Rows are points. The window is the flat piece filled in between its corners: a triangle in 3 columns, a solid with four corners in 4, and so on. A path goes straight from each point to the next, and from the last back to the first. After which points does the path pass through the window?

Window (4 x 4):
[[-0.16 -0.11  0.62  0.14]
 [-0.35  0.38 -0.35  0.11]
 [ 0.08 -0.18  0.22 -0.21]
 [-0.32 -0.07 -0.17 -0.16]]
Path:
(1): [-0.37  0.29  0.24 -0.27]
(2): [-0.21  0.01  0.43 -0.47]
(3): [-0.02 -0.33  0.21  0.33]
(4): [-0.07 -0.09 -0.46  0.05]
(5): [-0.33  0.44 -0.31 -0.33]
(6): [-0.14  0.00  0.18 -0.43]
(7): [ 0.01 -0.23  0.06  0.04]
(8): [ 0.02 -0.01  0.18  0.11]
Through the window after points: 6

Window (4 x 4):
[[ 0.46 -0.20  0.06  0.20]
 [-0.28  0.27 -0.25 -0.21]
 [-0.40  0.33  0.11 -0.46]
 [ 0.12 -0.39  0.02  0.33]]
Path:
(1): [-0.28  0.32 -0.02  0.12]
(2): [-0.27  0.13  0.17  0.11]
(3): [ 0.07 -0.05 -0.15 -0.29]
(4): [-0.26  0.02 -0.33 -0.67]
(5): [-0.41  0.35 -0.09 -0.17]
(6): [ 0.11 -0.08  0.14  0.37]
(7): [ 0.19 -0.20 -0.02 -0.09]
(8): [-0.04 -0.11 -0.35 -0.37]
Through the window after points: 2, 6, 8

Window (6 x 6):
[[ 0.08 -0.35  0.12  0.03  0.06 -0.01]
 [-0.29  0.24 -0.17  0.21 -0.36 -0.32]
 [-0.31 -0.22  0.39 -0.40 -0.81  0.50]
 [ 0.15 -0.05 -0.05  0.01  0.02  0.28]
 [ 0.32 -0.23 -0.21  0.56  0.00  0.29]
 [-0.11  0.25  0.15  0.34 -0.18 -0.12]]
Path:
(1): [ 0.45  0.01  0.08  0.28 -0.55 -0.05]
(2): [ 0.52 -0.33  0.11  0.14 -0.05 -0.12]
(3): [-0.39 -0.20 -0.01  0.12  0.04  0.27]
(4): [-0.10 -0.02 -0.17  0.33 -0.05  0.18]
(5): [ 0.51 -0.17 -0.01  0.25 -0.27 -0.06]
(6): [-0.01 -0.01  0.25  0.00 -0.46  0.06]
(7): [-0.29  0.03  0.15  0.07 -0.36  0.21]
(8): [-0.34  0.16  0.18  0.10 -0.31  0.16]
Through the window after points: 2, 4, 6

Window (6 x 6):
[[-0.74  0.36 -0.02  0.27  0.10  0.29]
 [-0.05 -0.21 -0.42  0.04  0.07 -0.10]
 [-0.13 -0.19 -0.15  0.27 -0.37  0.18]
 [ 0.22  0.33  0.18 -0.24 -0.15 -0.22]
 [ 0.25 -0.09  0.36 -0.22  0.00 -0.21]
 [ 0.58  0.05 -0.09  0.09  0.29 -0.30]]
Path:
(1): [ 0.25 -0.17  0.12  0.14 -0.21 -0.54]
(2): [ 0.11  0.08 -0.10  0.13  0.05 -0.59]
(3): [ 0.39  0.00  0.16 -0.11  0.16  0.14]
(4): [-0.50  0.11 -0.39 -0.09  0.25  0.54]
(5): [-0.40  0.21  0.13  0.40 -0.03 -0.07]
(6): [-0.53  0.15 -0.06  0.34 -0.01 -0.02]
(7): [-0.46  0.26 -0.06  0.12  0.09  0.30]
(8): [ 0.09 -0.08 -0.16 -0.13 -0.06  0.17]
Through the window after points: 2, 6

Window (8 x 8):
[[ 0.15 -0.13  0.30 -0.03  0.20 -0.09 -0.19 -0.59]
 [-0.42  0.32 -0.12  0.06  0.39 -0.16  0.11  0.58]
 [ 0.09  0.03 -0.30  0.06  0.16 -0.09 -0.19  0.19]
 [-0.03 -0.09 -0.24 -0.08  0.36  0.43  0.17  0.16]
 [ 0.02  0.42 -0.25 -0.39  0.39  0.22  0.00  0.09]
 [ 0.96  0.37  0.22  0.00 -0.45  0.04  0.71 -0.51]
 [-0.38  0.18 -0.08 -0.38 -0.14  0.02 -0.12 -0.17]
 [ 0.03 -0.08  0.27 -0.48 -0.02 -0.13 -0.16 -0.03]]
Path:
(1): [ 0.34 -0.15  0.06 -0.30  0.13 -0.20  0.68 -0.29]
(2): [ 0.41  0.33  0.15 -0.10 -0.23  0.09  0.11 -0.21]
(3): [ 0.29  0.47  0.17 -0.10 -0.11  0.05  0.05 -0.03]
(4): [ 0.38 -0.17  0.00 -0.31 -0.13 -0.25  0.45 -0.50]
(5): [ 0.42  0.11  0.00 -0.11 -0.08 -0.07  0.34 -0.34]
(6): [ 0.46  0.61  0.30 -0.05 -0.06  0.43  0.03 -0.06]
(7): [ 0.30  0.19  0.28 -0.07 -0.06  0.12  0.00 -0.03]
(8): [ 0.26  0.06 -0.17 -0.29 -0.08 -0.25  0.35 -0.27]
(9): [ 0.07  0.16 -0.07 -0.21  0.03 -0.06  0.27 -0.15]
(10): [ 0.11  0.40  0.18  0.04 -0.20  0.38 -0.15  0.12]
(11): [ 0.18  0.51  0.33 -0.03 -0.11  0.36 -0.14  0.02]
(12): [ 0.27 -0.09 -0.32 -0.03  0.20 -0.15  0.38 -0.24]
(13): [ 0.18 -0.16 -0.03 -0.46  0.07 -0.22  0.24 -0.33]
(14): [ 0.02  0.16  0.42 -0.23 -0.09  0.07 -0.35  0.16]
(15): [-0.20  0.32 -0.05  0.00  0.22  0.13  0.00  0.32]
(16): [-0.17 -0.02 -0.18 -0.08  0.39 -0.09  0.20  0.22]
Through the window after points: 1, 5, 7, 9, 13, 15

Window (8 x 8):
[[-0.29 -0.07  0.23  0.40 -0.42 -0.22 -0.01  0.07]
 [-0.23  0.26 -0.14 -0.05  0.02  0.23  0.03  0.05]
 [-0.15 -0.66  0.02  0.00 -0.21 -0.18  0.25  0.24]
 [-0.05 -0.50  0.33 -0.15  0.13 -0.36  0.16  0.37]
 [-0.31 -0.09 -0.16  0.05  0.19 -0.09  0.17 -0.28]
 [ 0.31  0.55 -0.50  0.17  0.43  0.13  0.01  0.28]
 [-0.40 -0.38  0.07  0.21  0.27  0.19  0.10  0.08]
 [-0.13 -0.15  0.23  0.18 -0.30  0.11  0.60 -0.38]]
Path:
(1): [-0.47 -0.07  0.12  0.33 -0.27 -0.22  0.31  0.26]
(2): [-0.34 -0.14  0.10  0.20  0.11 -0.37  0.51  0.30]
(3): [ 0.04 -0.57  0.16 -0.18 -0.08 -0.07 -0.11  0.07]
(4): [ 0.05  0.03  0.07  0.21 -0.42  0.03 -0.32 -0.20]
(5): [-0.32  0.05 -0.10  0.03  0.33  0.07  0.53  0.25]
(6): [-0.25 -0.09  0.15  0.01  0.24 -0.53  0.44  0.39]
(7): [-0.07 -0.47  0.19 -0.04  0.02 -0.09  0.07  0.18]
(8): [ 0.05 -0.15  0.25  0.25 -0.29 -0.11 -0.30 -0.19]
Through the window after points: 2, 4, 6, 8

Window (9 x 9):
[[-0.31 -0.18  0.28  0.09 -0.11  0.42 -0.22 -0.27  0.29]
 [-0.05 -0.25  0.16 -0.28  0.13 -0.05 -0.22  0.21  0.75]
 [ 0.00  0.37  0.07  0.37  0.31  0.03 -0.06  0.03  0.27]
 [-0.04 -0.21  0.06 -0.43 -0.03  0.20  0.25 -0.85 -0.20]
 [ 0.09  0.32  0.52  0.16 -0.30 -0.58  0.38 -0.42 -0.20]
 [-0.06  0.43 -0.16 -0.08 -0.14 -0.19 -0.19  0.33 -0.06]
 [ 0.30  0.39 -0.02 -0.15 -0.20  0.15 -0.12  0.53  0.39]
 [ 0.11  0.03 -0.21  0.22  0.10  0.20  0.12  0.38 -0.24]
 [ 0.35  0.13 -0.29  0.39 -0.25 -0.27  0.21 -0.51 -0.53]]
Path:
(1): [ 0.38  0.32  0.10  0.13 -0.16  0.09 -0.21  0.21  0.09]
(2): [-0.14  0.11 -0.23 -0.24 -0.04  0.03  0.33  0.33  0.22]
(3): [-0.05  0.11 -0.14 -0.09 -0.14  0.11  0.23  0.13  0.23]
(4): [ 0.45  0.03  0.11  0.19  0.30 -0.20 -0.23  0.09 -0.44]
(5): [ 0.37 -0.01  0.34 -0.34 -0.05 -0.12 -0.32 -0.03 -0.08]
(6): [-0.12  0.24 -0.34  0.18  0.00  0.01  0.38  0.04  0.15]
(7): [-0.32  0.33 -0.11  0.15 -0.20  0.09  0.38  0.00  0.16]
(8): [ 0.36 -0.01  0.22  0.08  0.13 -0.13 -0.45 -0.30  0.06]
Through the window after points: 1

Window (9 x 9):
[[-0.05 -0.44 -0.20  0.10  0.09  0.24  0.29  0.20 -0.22]
 [-0.39 -0.13  0.01 -0.32 -0.24 -0.30 -0.22 -0.07 -0.11]
 [ 0.04 -0.56  0.00 -0.21  0.33 -0.09 -0.23  0.38 -0.27]
 [-0.27  0.21 -0.22 -0.09  0.24  0.28 -0.38 -0.19  0.01]
 [ 0.76  0.44  0.23 -0.18 -0.17  0.03 -0.14  0.22 -0.19]
 [-0.12 -0.36 -0.64  0.05 -0.04 -0.18 -0.02 -0.03 -0.02]
 [ 0.25 -0.07  0.02  0.04  0.51 -0.17  0.07  0.13 -0.10]
 [ 0.06 -0.22  0.13 -0.19 -0.11 -0.20 -0.01  0.38  0.25]
 [ 0.15 -0.51 -0.27  0.59  0.44 -0.27 -0.64 -0.50 -0.16]]
Path:
(1): [ 0.31 -0.18  0.05 -0.29  0.23  0.04 -0.33 -0.18  0.22]
(2): [ 0.09 -0.27 -0.01 -0.29  0.06  0.29 -0.31 -0.23  0.18]
(3): [-0.08  0.04 -0.09 -0.09  0.08 -0.30  0.08  0.50 -0.26]
(4): [-0.35 -0.31 -0.16  0.02  0.14 -0.24 -0.07  0.57 -0.11]
(5): [ 0.40 -0.13 -0.01 -0.04  0.34  0.04 -0.07 -0.56  0.06]
(6): [ 0.33 -0.31  0.13 -0.26  0.24  0.18 -0.30 -0.18  0.35]
(7): [-0.24  0.21 -0.48  0.13  0.01 -0.11 -0.06  0.12 -0.37]
(8): [-0.38  0.16 -0.32  0.03  0.16  0.18 -0.27 -0.08 -0.13]
Through the window after points: 6, 8

Window (11 x 11):
[[ 0.47 -0.18  0.57 -0.32  0.30  0.27  0.50  0.21 -0.09  0.04 -0.37]
 [ 0.06  0.45  0.05  0.13 -0.32  0.03 -0.05 -0.06  0.05 -0.06  0.30]
 [-0.05 -0.46  0.02 -0.13 -0.56 -0.05 -0.16  0.17 -0.15  0.55 -0.32]
 [-0.44 -0.32  0.57 -0.50 -0.15  0.26  0.27 -0.08 -0.16 -0.43  0.01]
 [-0.24  0.12 -0.06 -0.26 -0.13  0.35 -0.30  0.43  0.03  0.11 -0.31]
 [ 0.22  0.55  0.64  0.46  0.31 -0.15  0.09 -0.01  0.11  0.57 -0.15]
 [-0.40  0.57 -0.29  0.31 -0.37 -0.07  0.02  0.33 -0.38 -0.07  0.28]
 [-0.84  0.33 -0.17 -0.13  0.17  0.25  0.12 -0.17  0.18  0.53  0.10]
 [ 0.23  0.16  0.31  0.43  0.10 -0.12  0.11  0.15  0.29 -0.08 -0.05]
 [ 0.05 -0.16  0.09 -0.08  0.00  0.00 -0.15  0.07 -0.35 -0.04 -0.03]
 [ 0.02  0.00  0.31 -0.12 -0.17 -0.39  0.14  0.26 -0.17  0.20  0.39]]
Path:
(1): [ 0.06  0.02  0.12  0.20 -0.01  0.25 -0.02  0.29 -0.09  0.16 -0.03]
(2): [-0.08  0.14  0.28 -0.17 -0.11 -0.20  0.01  0.14  0.04  0.20 -0.08]
(3): [ 0.10  0.45  0.12 -0.35  0.01 -0.19 -0.01 -0.05  0.02 -0.40 -0.33]
(4): [-0.23 -0.52  0.26  0.05 -0.10  0.26 -0.01  0.14 -0.41  0.24  0.25]
(5): [-0.17  0.02  0.23  0.05  0.00  0.33  0.10  0.21  0.18  0.32  0.31]
(6): [-0.17  0.21  0.08 -0.13 -0.23 -0.47  0.09  0.13 -0.37  0.03  0.09]
(7): [-0.09  0.26  0.21 -0.06  0.20 -0.33 -0.08 -0.16 -0.08 -0.03 -0.30]
(8): [ 0.05  0.10  0.38  0.30 -0.18  0.43  0.34  0.42  0.13  0.10  0.44]
Through the window after points: 1, 3, 5
